Every row gives one point. Each copy is the shape, with its points in the same order, turned, moved and blurred by noise. Is it also mirrored, or only turned?

Shape:
[[ 54  -9]
 [-20 -15]
 [ 21 -22]
 [ 38  27]
 [-24 -18]
 [-26  30]]
Copy 1 (6 x 2):
[[ 23  49]
 [-28  -9]
 [ -8  31]
 [ 42  16]
 [-31  -8]
 [  8 -42]]
Copy 1 is: mirrored
Copy 2, 6 rows:
[[ 53 -25]
 [-16   1]
 [ 13 -19]
 [ 54  21]
 [-18  10]
 [  1  50]]
Copy 2 is: only turned

Shape (9 x 3):
[[  3  -5   6]
 [  2  12  14]
 [ -5  10  13]
 [ -7   4  11]
 [  9   3  10]
 [ -6 -60  11]
 [ -5  -3  -5]
 [ 19  -4  -2]
 [ 32  13  -1]]
Copy 1:
[[  9  -7   1]
 [ 14   8  10]
 [ 16  11   3]
 [ 17   5  -2]
 [  6   0  13]
 [ 21 -54 -25]
 [  1  -1  -8]
 [ -5 -13  13]
 [-10   0  29]]
Copy 1 is: mirrored
Copy 2 (9 x 3):
[[  5  -9   2]
 [ -5 -13  -9]
 [-11 -17  -8]
 [ -9  -8  -2]
 [  4 -10  -8]
 [ 31 -18  46]
 [ -3   3   2]
 [ 14  -2 -11]
 [ 13  -5 -33]]
Copy 2 is: mirrored
Copy 3:
[[ -6  -5   2]
 [-17   4  13]
 [-19   6   7]
 [-17   5   1]
 [ -9  -4  13]
 [ -3 -45 -37]
 [  0   5  -5]
 [  6 -12  13]
 [  8  -4  35]]
Copy 3 is: only turned
Copy 4, 9 rows:
[[-10  -6  -6]
 [-12  12   2]
 [-12   9   8]
 [ -9   2   7]
 [-12   6  -9]
 [-33 -56  -9]
 [  2  -8   2]
 [ -4  -2 -22]
 [ -1  19 -30]]
Copy 4 is: mirrored

Shape, 10 rows:
[[  1  19   4 -13]
 [ -4  -7 -21 -25]
 [ -6   3   2  18]
 [-15  -1   1 -17]
 [ -4  -3  -5 -27]
 [ -8  -5   7 -15]
 [-11  -6   8 -13]
 [  8 -11   4 -26]
 [ 36  -7  -9 -16]
 [ 10  -1 -33  60]]
Copy 1:
[[  7  10  -4  21]
 [ -4 -22 -20   1]
 [ -7  22   5  -3]
 [-18  -5  -9  17]
 [ -9 -15 -11  14]
 [-10  -5   1  18]
 [-11  -4   4  18]
 [ -3 -20   1  16]
 [ 22 -23  11  -4]
 [ -4  39  -2 -57]]
Copy 1 is: mirrored
Copy 2:
[[  2   3  10 -16]
 [  3 -26  24   4]
 [  2   8 -10  11]
 [-10  -2  21   4]
 [ -9 -17  23  -4]
 [-15  -3  15   3]
 [-16  -3  12   3]
 [-20 -22  13 -11]
 [ -3 -38  -8 -19]
 [ 41  -8 -44  34]]
Copy 2 is: mirrored
Copy 3, 10 rows:
[[ -4  22 -11  -4]
 [-25  -4 -21   9]
 [  2   6  20   3]
 [-25   5  -7 -11]
 [-20   1 -18  -7]
 [-14   2  -6 -13]
 [-15   1  -2 -15]
 [ -7  -8 -23 -11]
 [ 15 -12 -29  13]
 [ 17  -4  42  49]]
Copy 3 is: only turned

Shape:
[[ -7  18  15 -14  -9  -5]
 [-16  11  -9 -18   4  34]
 [ 15 -14 -18 -22 -39  29]
 [ -7 -14   2 -18  14 -18]
 [-10 -25   7  19 -29  15]
 [ 28  -6   7  39   7   1]
 [  1  15  -8   1   3  -3]
 [ -2  -8   7   6 -11   0]
 [-11  -6  -3  -8  19   6]
 [ 23   8   9 -23  -9  -6]]
Copy 1, 10 rows:
[[ -6  19   6 -13 -12  23]
 [  5  -4 -27 -25  18  24]
 [ 29   0 -41  21  -5  14]
 [  6   3   6 -24 -19 -13]
 [ -9 -24 -15  26  -6   5]
 [  7 -11  34  28  20   3]
 [  1  19   3  -5  11   9]
 [ -5  -6   3  11  -6   3]
 [  8  -7   0 -24   6  -5]
 [ 22  23   4  -2 -16  17]]
Copy 1 is: only turned
Copy 2 (10 x 6):
[[-10   7  -3 -27  -2   0]
 [-21   4   5 -15  40  18]
 [ 31  27   8  -3  29  31]
 [ -3   2  12  -4  12 -30]
 [  4  11  40   5  -6  24]
 [ -2 -23   4  33 -20  15]
 [-17   6  -7   3   4   1]
 [ -1   4  17   0  -4   6]
 [-17  -6  12   1  22  -9]
 [ 17   1 -15 -15   3  -4]]
Copy 2 is: mirrored
Copy 3:
[[  3 -27 -14 -14  15  -7]
 [-23  -3 -45  11   8 -11]
 [ 22 -20 -51  30 -18  -4]
 [ 12  10  -6 -22  -8 -11]
 [ -6 -27  -6  22 -34  -3]
 [  4  -5  25  31   1  23]
 [  3  -6  -6   9  18 -13]
 [  0 -20  -1   8  -6  -3]
 [ -9  13 -13  -5   0  -8]
 [ 27 -18 -20  -8  12   7]]
Copy 3 is: mirrored
Copy 4:
[[  6  24 -12  -8  -7  -6]
 [ -5   5 -34 -22  25   6]
 [-13 -15 -60   4 -18  -1]
 [  3  -7   2 -27  -8 -26]
 [-28 -12  -8  13 -15  17]
 [ 20 -26  12  29   3   5]
 [  8   6 -10   4  12 -16]
 [ -7  -2  -3   4  -8   0]
 [  0  -8  -6 -24  13  -8]
 [ 22   5 -26  -5 -21 -14]]
Copy 4 is: only turned

Shape (11 x 8):
[[  3 -13  28  27 -27 -33 -25  11]
 [-37 -28  29 -26 -31   3 -20  -1]
 [ 11 -41   7 -13  -7  -8  17   1]
 [ 24  20  -5  38  26  15  -9  20]
 [-18 -17 -11  -2  -7   0 -12 -17]
 [-26  16   4  25  39 -17  23  15]
 [-38 -29  -2  -5  15 -33  -2  43]
 [ 10  -8 -15  32  13  19   6   0]
 [-39  14   5 -11  27 -21 -36   0]
 [ 28 -24  16  28  33  20   1   7]
 [ 17   7 -31 -21 -24  19   3  -6]]
Copy 1:
[[-26  13  25  30  11  21 -23   0]
 [ 11  -1  21 -14   6  58   9  18]
 [  5 -28   4 -11  31   6  -5  -5]
 [ 18  13  -8  55   1 -26   9 -30]
 [ 18 -21  31   8  -7  15  10  -5]
 [ -8  12  22  27  16 -27  55 -14]
 [ -7 -12  20  26  33   5  38  42]
 [ 16 -21   1  36   1  -9  13 -36]
 [ 26  24  52  22  -2   3  30  20]
 [ 27  -5  -6  37  40  -7   1 -40]
 [ 27 -25 -11  -7 -33  -8  -7  -5]]
Copy 1 is: mirrored
Copy 2, 11 rows:
[[ 28 -16   6  22 -39  11 -12   6]
 [ -2 -34  30 -32 -22  -2  -1  35]
 [ 10  -8   9 -27 -15   7  31 -21]
 [  1  20 -14  44  25  -7   5 -13]
 [-12 -21   7 -15  -6 -18  -7  -8]
 [ 12 -11 -50  15   9 -34  24   8]
 [  9   3 -13  -7 -41 -43  33  22]
 [ -9  -7  -2  22  18 -13  17 -29]
 [  9   2 -20 -14  -1 -44 -25  31]
 [ 24   8  14  22  28  -7  28 -26]
 [-47   4  -3 -18   3  19   0 -20]]
Copy 2 is: mirrored
Copy 3:
[[ 33  -6 -13  17 -29 -28  20  27]
 [ 11 -33  24  -7 -47  -3  14 -19]
 [  4 -42 -25 -20 -12   5   7  10]
 [-12   7 -14  38  32 -11 -17  27]
 [  8  -6  -2 -16 -14  -9 -11 -15]
 [-40  -4   6  -6  17 -43   2  33]
 [-24 -46  -5  -2 -34 -52 -14  17]
 [ -8  -3 -24  10  29 -10  -6  -3]
 [ -5  -1  41  -7 -20 -35 -30  18]
 [  7 -33 -14  17  44  -3  -1  19]
 [-15   8 -27  -3 -16  35 -21 -10]]
Copy 3 is: only turned
Copy 4 (11 x 8):
[[ -9  -4  15  45  24 -14 -33 -23]
 [-35 -50  31   0  -1   1 -10 -20]
 [  7 -24   8 -18   5 -17 -32  -6]
 [ 25  40 -22  16  20  24  -5 -22]
 [-10  -6   2   3 -20  -7 -12 -23]
 [-19  20 -46 -13  38  11  -9 -11]
 [-49  -6  -9  -3  14   3 -49  18]
 [ 24  10 -22  -3 -11   8 -19 -17]
 [-60  27   1   1   8   4 -13 -23]
 [ 32  17  -2 -13  19  26 -33 -33]
 [ 21   5  18  -5 -27 -17  16  13]]
Copy 4 is: only turned

Shape:
[[ 16   7   5 -23  11  -6  21   7  -4]
 [ -2  -5 -13   6  31 -21 -30 -15   2]
 [  2  18   9  18   4  10   4   8   8]
 [-11  -1 -26  17  19 -30  -7   7 -20]
 [  0  -8  15 -13   3  -6  12 -16  -1]
 [  5   8   8   4 -17   8  -9   4  -2]
 [ -3 -17  -2 -15 -12   5  25   5  22]
 [-10   8 -34  44  43   3 -10  11 -21]
 [ 18 -17 -11 -13   3  13   0  10  -8]
 [ 14  14  -8   3 -14   3   7 -12  16]
 [-12  12  11 -16  -4  15   4 -37  12]
 [ -2  16  16   9  -4  26  -1  -7  20]
 [-15   4 -39   9  50 -27 -21  23  -1]
 [ 24   6 -16 -13   1   0  20   0  -7]
 [ 25 -25 -20   0  34 -33  18  10   0]]
Copy 1:
[[-17   1   8   8  -4  -7  16  33  -3]
 [-16   3 -14 -15  -9  -6 -39 -11   1]
 [  1  -5  15  14   7  -6   7  -3  16]
 [  6  -7  -9 -21 -14 -26 -11 -12 -17]
 [-23  16  14   7 -11  12   6  10 -11]
 [ 14  14  15  20 -11   3  -2   2  12]
 [ -6  -2  -6  10 -14  31  31  15  -4]
 [ 13 -26  -9 -10  25 -33 -24 -24 -14]
 [  7  -1  -9  23  -7   5  -4  25 -16]
 [ -6  17  -8  22  -9   1  16   0  17]
 [-20  37   7   2  11  24   9  -1   9]
 [  2   9  15  22   9  18   7  -6  25]
 [  4 -34 -24 -38  -1 -24 -27   3  -2]
 [ -7   9 -14  19  -4 -16  19  24  -9]
 [-29 -27 -28   4 -20 -17  -1  16 -26]]
Copy 1 is: mirrored
Copy 2:
[[  2  24  -9  -5  12  14  20 -12  12]
 [ -1   5  -7 -15  38 -12 -29 -21 -20]
 [ -3   9  14   7  14   6   1  19  -9]
 [ 22  15  -7  -5  42 -18 -32  -3   5]
 [-17  19   9  -5  12  -6   9 -22   8]
 [ -1  13   9   2  -8  -6   0   6  -7]
 [-23   0   2  -2   3   0   9   1  33]
 [ 30  -1   9  25  59   4 -38   2  -9]
 [  8  -7  -9  10  -1   4   0 -21  14]
 [-17  13 -11  16   4 -10   7  10  -4]
 [-45  30  12   9   7   3  -3 -13  -7]
 [-25   5  23  10   5   9   3  13 -16]
 [ 23   2 -21 -18  60  14 -46  -2   2]
 [  4  19 -19  20  12   3  12  -7  13]
 [ 16  -3 -29 -10  49  -9  14 -21  23]]
Copy 2 is: mirrored

Shape, 15 rows:
[[  0  29 -36  -6  -9  21  -3  45  -5   7  14]
 [ 29   7  -8 -23 -35 -26  10   4   8  16   9]
 [ 15 -55 -15  -6  -4   9  24 -31 -13   2  -9]
 [-19   3   5  -7 -37  22   0 -35  -4 -27  44]
 [ 11  -5 -36   2 -24 -15  16  -9   5  22  15]
 [ 10  14 -17   2 -28  22 -13 -13 -20   7  -6]
 [  7   0   6 -26   7 -11  -6  15 -29 -10  19]
 [-28 -27 -16  13   0   6   1  25 -19  -7   0]
 [ 13 -12  15  12  32  14 -16  12 -13 -23  26]
 [  6 -17   3  -2 -25 -17  -1 -10 -11 -34 -48]
 [-29  -6   2  -4  20  46  19  -2 -15  -6  -3]
 [-15   8   3   8   6 -17 -28  -7 -34   3  15]
 [  1 -15 -27 -31 -13 -22 -12   7 -20  -9 -14]
 [ 31   8  -9   9 -22   1  34   2 -40  16  29]
 [-21 -16  14  37 -27  48 -22  16  -2   2  -7]]
Copy 1:
[[-23   1  32  30 -14 -23  -2   3   0  25 -19]
 [ -8 -26  -1  10   8 -30   7 -32  19 -10  19]
 [  7 -32 -45  15  -2  13  23 -25 -36 -24 -17]
 [ -3 -17 -25   0 -57   9 -41  -9 -11  -7  21]
 [-29 -18 -21  -1  -4 -23   4 -29   7  -7 -17]
 [ 16 -21  -2   4  -4  -7 -26 -18  -6  14 -20]
 [ 20  18  -5  34 -15 -14  12 -16  -3   0  17]
 [ -4  16 -10  35 -14 -18  -3   8 -36 -22 -28]
 [ 13  26 -26  34  -1  15   0  24 -15  11  13]
 [ 36 -22  -4  29  11   3 -14 -16  -3 -55 -15]
 [ 16   0   4   6 -35  17   8  20 -45  -1 -17]
 [ 24  40 -19   8 -12 -22 -19 -13  -6  -4  -6]
 [  7   3   3  39  -2 -11   0 -46  -7 -26 -10]
 [ 13 -26 -35  15 -24 -36  19  -4  18  25 -10]
 [  8 -18  -4  12   0 -16 -45  35 -50  -3 -14]]
Copy 1 is: mirrored
Copy 2 (15 x 11):
[[  9  45 -14   4  23 -18  12  14  -1  -1  24]
 [ -4   9  13 -14   6 -36  13 -16  22  39   1]
 [-24 -35  43 -20  13 -12  37  23 -13  -3 -27]
 [ 16   9  54  11  -6  16  17 -39 -12  -3   8]
 [  1  -3  25   0  35 -41  30  -3  16  10  -2]
 [ 12   9   4  -9  18 -17  16 -12 -35   5  -7]
 [-21   9  15  -2  -7  -8 -16   5   2   6  23]
 [-28  21  15   9  23  -3   3  14 -11 -33 -18]
 [ -1  -7  17  19  -2  22 -35  36  -7  -6   4]
 [-30 -10   8 -42  -8  -6   6 -18  -6 -11 -46]
 [-12  -5  -2  30  -4  30  36  19 -26 -27  -1]
 [-20  -2   6  12  21  -6 -32 -19 -17  -7   9]
 [-40  11   6 -41  20  -7   6  -5   2   1  -2]
 [  7   2  21  14 -12 -60   9   9 -18   5  13]
 [  3  27   4  19  24  17   4  -1 -48 -10 -54]]
Copy 2 is: mirrored
Copy 3:
[[ 11   5 -19 -41   0  46   6 -12  29  -1   8]
 [-37  11 -13 -29  -7 -17   0 -32  14   2  17]
 [-12 -11 -16  21  30 -23  41 -20 -26  -1  -6]
 [-29 -15 -37  -2  24  21 -20   6 -38   5  45]
 [-31  -5 -14  -1  13  -6  14 -14  29  -6  15]
 [ 12   0 -23   6   5  13   0 -29   2  15  32]
 [ 10  20 -18 -37  -1  -8   0   7 -19  -4   6]
 [  4  11 -35   4  -2  27  26  16  -8  -4 -15]
 [ 24 -23  -3 -25  -8   5  -1  25 -33   7 -10]
 [ -8  31 -21  26  -8  -5  -9 -37 -32   7 -22]
 [ 14   3  -1  -2  20  45  33   3 -40  -6  14]
 [ 16  22 -16   1 -10  -3  -8  31  -6   7  24]
 [ -2  39 -31 -12  16 -11   3 -15   0  10 -11]
 [  3 -19 -26 -18  -7 -15  14 -19   8 -40  35]
 [  8 -19 -36  17 -31  51  24  -4 -23  31  13]]
Copy 3 is: only turned

Shape (18 x 12):
[[  0 -18  -5 -44  29  22  -3  -6  16  14 -22  13]
 [-12 -24  -6 -20   6 -10 -21  -5  -5 -32   7  -3]
 [ 28   3  24  16   0  31 -16 -57  22  13  -7  -7]
 [ 47   4  33 -12 -26  33 -16  -8  23  -2  22  16]
 [-20 -12   4  -5 -16  -5  37 -23   6  19  10  15]
 [ 17  15  -4  -2 -19  40 -32   2   5   3 -27  10]
 [ -3  -8 -25  27  28   8  -8   1   0   2 -19  -1]
 [  5   5   8  15  30   3 -29   9  14 -29   3  19]
 [ -2  25   1  -3 -19   4   4  12  13 -42 -35 -19]
 [ -1 -19  24  -6   6 -20  -1 -20  -5  31  -5  17]
 [-10  -9  13   3   6   7   2 -13  -5  23   1 -38]
 [ 13  38  30   5 -11  12 -11 -21   3 -31   5  13]
 [  7  26  17 -25  -1   2  -5  -8   8 -18 -43  -8]
 [-13 -16  -8  -8  -7  -1  31  18   4 -39 -27   3]
 [ 34  11  11  19  26  11 -19  24   3 -26 -12  27]
 [ 16  22  34  -5  -1   5  24   4  -2  -4   4   0]
 [-14 -34   4  -6  11  14   9  13 -32  -9  -6  -7]
 [ 27   0 -13 -16  21  -6 -22 -22 -13  -9  14 -16]]
Copy 1 (18 x 12):
[[-25  28 -25 -28  43   2 -23  17   8  27  -1   6]
 [ -4 -17 -37 -25   6  15 -23  -3  -9  -8  11  -2]
 [ -7  13  -8 -34 -29  -2  -6  35  60  30   7 -23]
 [  1   7 -15 -58 -26  21  13  15  28  51  16  26]
 [-19  -1   2 -40   5   2  16  43 -25   4   4 -27]
 [-30  -3   1 -18  -9   7 -13   1  35  27 -14  29]
 [ -2  10  -8  25  11   3   0   6  17  -3  -9  -6]
 [ 36 -10 -14  -3   8   1  -8  -1  19  10  12  15]
 [-13   3  32 -23 -15   4 -35 -14   1 -15  12  23]
 [  2  12 -33 -27  -5 -12  -7  49 -16  20 -12 -16]
 [ -9  16  -8 -11 -16  14 -18   9  -4  22 -12 -43]
 [ 17 -14  12 -51 -24 -15  -4  -3  25  15   7   6]
 [-14  16   8 -41  -8 -19 -44   5   9   3   0  19]
 [ -8   9  10 -27  20  20  -6   5 -23 -35   0  17]
 [ 29  14 -15  -6  -1  -4   5  -6  26   7  -7  37]
 [ 11  22  12 -46 -14  -5   2   0 -10  20  -8   1]
 [ -3   9 -21 -24  15  29  -4  -4 -16  -8 -33 -13]
 [ -6   8 -46 -21 -11 -10  -8 -16  13  15  15 -16]]
Copy 1 is: only turned
Copy 2 (18 x 12):
[[ 12  19  21 -38  12  15  -9 -31  18 -33  17  24]
 [  1 -18  19 -19   0 -22  19 -22 -14 -22  32  -9]
 [ 47  14 -14  32 -18  15 -22 -20  11   6   7  23]
 [ 33 -16   6  28  30  -5  -7  19  29 -14  11  33]
 [  4  25  -9 -36  -1 -35   2 -18  23  15  -7   1]
 [ 29   9  -4   7  26  21 -13  10  -7 -33  -4  -5]
 [  3   8  -4 -26   0  25 -18 -16  -9   3  25 -37]
 [  5 -40  -9 -16  13  17 -21 -10 -15  -6  29   0]
 [-31  13 -22   8   8   7  15  11 -30 -25  11   1]
 [ 21 -13  13 -30  -9   1   8 -30  13   7 -24   6]
 [  1  20  27  -7 -33   0 -10  -7  -1   5  -2  -2]
 [ 22 -10 -25  12  18  -5  -2  13 -29   9  10  30]
 [ -8  11  -4   2   5  27  16 -10 -28 -24  -2  25]
 [-31  16 -13 -39   5  -3  31   8  -2 -17  24 -10]
 [  7 -34  -7 -15  28  45 -12  10  -8  -3  28  -3]
 [ -7   3   4  -6   9  -1   1  18   2  20  -6  29]
 [ 10   9  27 -49 -14   1  16  14  -3  -5  22 -15]
 [ 12  -2  37  15  17   2   3 -29  -8  11  29  -6]]
Copy 2 is: only turned

Shape (17 x 12):
[[  8  16  19 -14   0  -9  21 -16   1 -10  -3  -6]
 [-28 -10  17 -26 -21  -4 -24  -2   4  -4 -20   1]
 [ 34  14   4  47 -15  22  -9   4 -16   6 -17  22]
 [-32 -29  12 -15  -1 -17 -16   3  18  -7 -29  12]
 [  5   9 -20 -26  -3   3   8  -3   8  -1   3   8]
 [  7  -1  -9   3 -14  -5  14  -3  -9   0  27 -12]
 [ -1  19   4   8  26  14   9   2  -9  -5   4 -11]
 [  6  -4   7   2   3  18   4  -6   8 -32  12  10]
 [ 31  -1   9  -2   3  21  10 -33   6  22   0   0]
 [ -1 -25  17  -6   2 -16 -25  13  -1   2  -7  18]
 [  7  16   8  -1   5  19  12   3  14  12   8  -6]
 [ -1   1   1   5  -6  13  18 -10  -9  15   5  16]
 [ 21  -1   1 -13  -1  17  18  15 -26   1   0   3]
 [-22 -23  -9 -16   2 -28 -25  -3  -4 -10 -26  12]
 [ 30  16   9  20  -2   9 -32  -3 -10  -7  15  24]
 [-45 -18  19 -29   3 -12 -15 -11  -4   2 -23  25]
 [  1  -7   6  -7   0  18 -15 -23  -3  -6  -3  -9]]
Copy 1 (17 x 12):
[[ -8  -8   0  12 -12  -8  14 -21  -1  -3   7 -19]
 [ -3  21  17  13 -16  -4 -20 -22  14  12   2  30]
 [ 39  15  22 -32  -1   4  12  25 -21 -32   2  -7]
 [ -9  14  29  10  13 -16 -18 -10  14  27   6  30]
 [  4  -5 -16 -10 -14 -12 -12 -13 -13  22  10  -9]
 [  9   3 -30   4 -10 -14   7  12   8  -6  -2  -8]
 [ 24   9  -8  12  17   0  -3 -10 -11  -9   2 -28]
 [  6   3   4  18   0 -36 -13   4 -21  -8   8 -12]
 [ -3 -25   0 -21  -3  -7  -4  -7 -10 -19 -24 -16]
 [  6  21  20   7   8 -12   1   5  -7  23 -16  24]
 [ 24 -13 -11  -1  10 -12  -1 -20  -9  -8  -2  -8]
 [ 21   5  -3 -18  -5 -21  -1  -7   9   1  -6 -15]
 [  9  27 -18 -18   1 -12  12 -13 -21  -3  -7 -15]
 [-13  22  21   7   1   4 -25   8   9  39   7  18]
 [ 37   5  14   1 -18  -4   3  24 -32  -6 -15  -3]
 [ -4  27  35   9  -4 -11 -25 -28  22  39  -9   9]
 [ -3   2   4   7  -7  -5 -26  -4  -6 -15 -10  -4]]
Copy 1 is: only turned
Copy 2 (17 x 12):
[[-10 -12 -17 -15   0   2  -2   8  14  26  -8 -16]
 [-12  42  -8   6  -9 -11   2  13  26  -6  -4  -1]
 [  2  -9   5 -19 -35 -21 -27 -25 -43 -10  19   9]
 [ -4  36 -10  10 -25  -5  29  21  16 -15 -15 -15]
 [-12  -8  -8   5  22  10  10  15   1  -2   5  -2]
 [  5 -26  10   9  12 -24  -5   9  11   8  -4  -2]
 [ 17 -11 -18   7  -1   2 -11  -7 -13  19 -18   6]
 [-21 -11  -5  -2   0 -11  -7  -3  -3  -9 -33   1]
 [-15 -28 -35 -11  -9 -21   8  -6   1  12  19  20]
 [ -6  13  10  14 -37  -2   6   9  20 -18  -5   2]
 [  2 -16 -30   8  -3  -9 -16  15  -9   7   2   3]
 [ -3 -13 -17   9   2 -22   0 -13  -2  -2  12 -14]
 [ 13 -20 -11 -13   7   6 -16  -9   8 -19   3   2]
 [  1  37  12  11 -14   7  39   6  15  -8  -6  -1]
 [-28 -11  14   5 -27  -6 -27 -15 -19   0  -1  20]
 [ -7  48 -18  20 -18   1  24  -6  29  -3  -8 -21]
 [ -9   6 -17  -6  -3 -19   7  -1   9   4 -10  26]]
Copy 2 is: mirrored
Copy 3 (17 x 12):
[[ 24 -17  20  -8  11  12  -1  13  -3 -10   5  -1]
 [  8 -15   6  -3  14 -29 -18 -22   0  20  27  16]
 [  0 -26 -26  11 -25  26   4 -24 -22  13 -19 -38]
 [ -7  -1   8   6  31 -16  -8 -31 -15  16  31  27]
 [ 15   8  -9 -10   6 -18  -2   5  -9 -23   8  -6]
 [  9  17  -7   1 -21   3   0  22   3   1   5   1]
 [-10  -7   9  -3   1  13  -3   7  21 -16  -4 -22]
 [  6  12  -5  -5   4  18  -9   0  -7  -4  28 -25]
 [ 29   1 -13 -28  -1  23  11 -16   2  -9 -15  -7]
 [  4   5  -3  24  21  -9   3 -22  -3  25  12   3]
 [  9   8  14 -11  -5   2  -9 -12   4 -16 -10 -18]
 [ 10  -1  -5  -7 -20  -1  21  -6  -3  -8   9 -11]
 [  3   0  -2 -15   6  -8  15  17  -7   8  -6 -32]
 [ -8 -12 -18  15  32 -18  -2 -10  -9   9  26  26]
 [ 23  -5 -30  29  -6  19 -11 -18   6   3  -1 -37]
 [  2 -21   6   2  26 -29  13 -30  11  12  44  21]
 [  7  -3 -16 -22  10   9 -11 -10  13   4  12  -2]]
Copy 3 is: only turned
Copy 4, 17 rows:
[[ -4  -9 -20  12   1   0  11  12   0 -23  -2  15]
 [ 27   9  17  -7   3  26   4  12  11   9   0  15]
 [-60 -35   9 -19  10  15  13  -5  17   9   0 -25]
 [ 20  27  30   8 -15  23   2  12  17   2 -14   4]
 [ -2   4   5 -11  20  -4  16  -3 -21 -18 -12   9]
 [-14   5 -21  -2  15 -15   3 -23  -4   6  -8   0]
 [-17 -16 -10 -12   6 -21  14  14  11  -7 -25   9]
 [ -9 -11   2  14  10 -13  39  -1   4   3 -16   0]
 [-17 -40   5  -1 -13  -9   5 -10 -24 -14   3   4]
 [-10  15  36   4   1   5   3  -4  24   2   5  16]
 [ -4 -22  -4 -11   4 -22   8   5   0 -18  -7 -10]
 [-19  -8  -6 -20 -10  -1  17 -20  -4  -8  -8  -1]
 [-19 -20  -1  -9  21   1   9 -30   8 -22 -23  16]
 [ -1  33  28   2   1  28   4  10   5  13 -15  27]
 [-44 -17  15  -8  24  -7  28   3  12  15  22  -2]
 [ 22  18  24 -17 -24  23  20  14  17  -1  -4  31]
 [  1 -24   9   3   1  -2  10   3  -6  18  -8  17]]
Copy 4 is: mirrored
